Each row is a point. The ring and each string are closed loops that go straight from each point to the next, and from the last back to the first. Before rounding, they use only three directions, however many columns there are. How many times does the string pass through the ring? Passing back the other way cancels.

Ring (8 x 3):
7  5  4
25  0  -7
40  -13  -20
23  -25  -27
-4  -27  -14
-11  -16  9
-11  2  29
-11  7  25
String (20 x 3):
7  -1  -16
36  -1  -20
60  -1  -8
29  -9  -7
7  -18  -21
11  -28  -38
23  -39  -47
21  -35  -29
18  -12  1
-5  -18  -9
-23  -24  -9
-23  -18  14
-1  -2  41
6  0  27
-2  -7  6
-26  -3  9
-26  16  33
4  19  32
13  4  11
0  -5  -5
Times through: 4
String (19 x 3):
5  -17  -15
6  -23  -31
14  -11  -7
42  -2  -2
39  5  3
11  -5  2
-15  2  1
-24  9  15
-12  -1  7
10  -1  11
-10  -5  0
-11  7  1
8  3  -10
43  1  -16
31  -13  -26
14  -15  -15
34  -12  -5
40  -35  -42
15  -33  -39
Times through: 1

Ring (6 x 6):
-3  -4  -30  -8  -14  -17
-7  7  -8  1  -5  -8
-9  13  14  11  4  7
-7  2  3  8  2  6
-2  -9  -20  -3  -8  -4
1  -11  -31  -9  -13  -12
String (26 x 6):
-10  -2  -6  6  -1  0
-10  -4  -1  8  2  5
-4  0  3  7  2  9
-2  3  0  4  -1  6
-6  -8  -20  -2  -7  -7
-4  -20  -36  -7  -12  -11
0  -19  -37  -9  -14  -11
2  0  -9  -2  -6  1
-2  -4  -18  -3  -8  -6
-4  -14  -38  -9  -15  -18
-1  -23  -60  -18  -24  -30
2  -12  -45  -16  -20  -22
-1  -14  -50  -16  -21  -28
-6  -14  -48  -13  -19  -29
-6  -6  -30  -6  -13  -18
-9  -7  -42  -10  -18  -30
-6  6  -15  -2  -9  -13
-3  12  3  3  -2  1
-5  2  -8  1  -4  -3
-11  3  -11  2  -5  -9
-7  5  -4  3  -3  -2
-5  14  14  9  3  8
-8  20  29  15  9  15
-9  20  32  17  11  18
-3  11  13  8  3  10
-7  1  -6  4  -2  -1
Times through: 3
String (29 x 6):
-1  1  -12  -2  -7  -4
-5  -4  -22  -3  -9  -10
0  4  -8  -2  -6  -2
1  -1  -24  -8  -12  -12
-4  -8  -42  -12  -18  -26
-8  -8  -42  -10  -17  -28
-8  3  -24  -5  -12  -20
-7  12  -3  3  -4  -7
-13  9  -5  5  -3  -10
-13  6  -3  6  -1  -7
-8  5  -2  5  -1  -2
-14  8  6  11  3  0
-13  16  24  17  10  12
-7  16  23  13  8  14
-4  10  10  8  2  8
-5  12  14  9  4  10
-7  20  32  16  11  19
-13  14  19  15  8  8
-14  8  5  10  3  -1
-6  2  -8  2  -4  -4
-4  11  7  6  0  4
-4  9  0  3  -2  0
-6  1  -14  0  -6  -8
-2  7  -3  1  -4  0
-1  5  -15  -5  -10  -9
-3  -9  -42  -13  -19  -25
-4  -18  -58  -17  -23  -33
0  -15  -52  -17  -22  -28
2  -4  -27  -9  -13  -12
Times through: 1

Ring (7 x 8):
-28  -13  -2  18  -25  4  -32  -36
-23  -1  -2  9  -25  2  -31  -30
1  12  4  -3  -10  5  -11  1
21  17  8  -8  6  6  13  29
22  12  4  -4  13  0  22  36
5  -3  1  9  4  -2  10  14
-18  -16  0  18  -15  4  -17  -21
String (24 x 8):
-11  -3  3  8  -15  7  -18  -15
-12  2  -3  7  -14  -2  -16  -11
-23  8  -7  5  -25  -6  -32  -27
-10  10  2  -1  -20  6  -25  -16
3  5  8  0  -9  12  -9  0
-1  5  1  3  -7  1  -6  2
16  21  5  -10  0  4  4  22
34  24  16  -17  11  15  19  41
19  10  11  -5  4  11  10  24
10  8  4  -1  1  3  6  16
23  17  2  -6  13  -4  22  38
38  19  5  -9  26  -4  41  60
20  5  8  -1  11  5  20  30
5  2  2  4  0  1  5  12
2  2  -2  6  0  -5  5  10
3  -6  -3  12  6  -7  13  15
0  -15  5  15  0  6  5  4
-2  -8  5  10  -6  9  -5  -3
-14  -9  -3  15  -11  -2  -12  -13
-29  -22  -4  24  -21  1  -26  -35
-34  -26  0  26  -28  9  -35  -46
-40  -26  0  26  -35  11  -45  -56
-44  -17  -8  23  -36  -1  -48  -56
-32  -12  -1  16  -31  7  -40  -44
Times through: 5
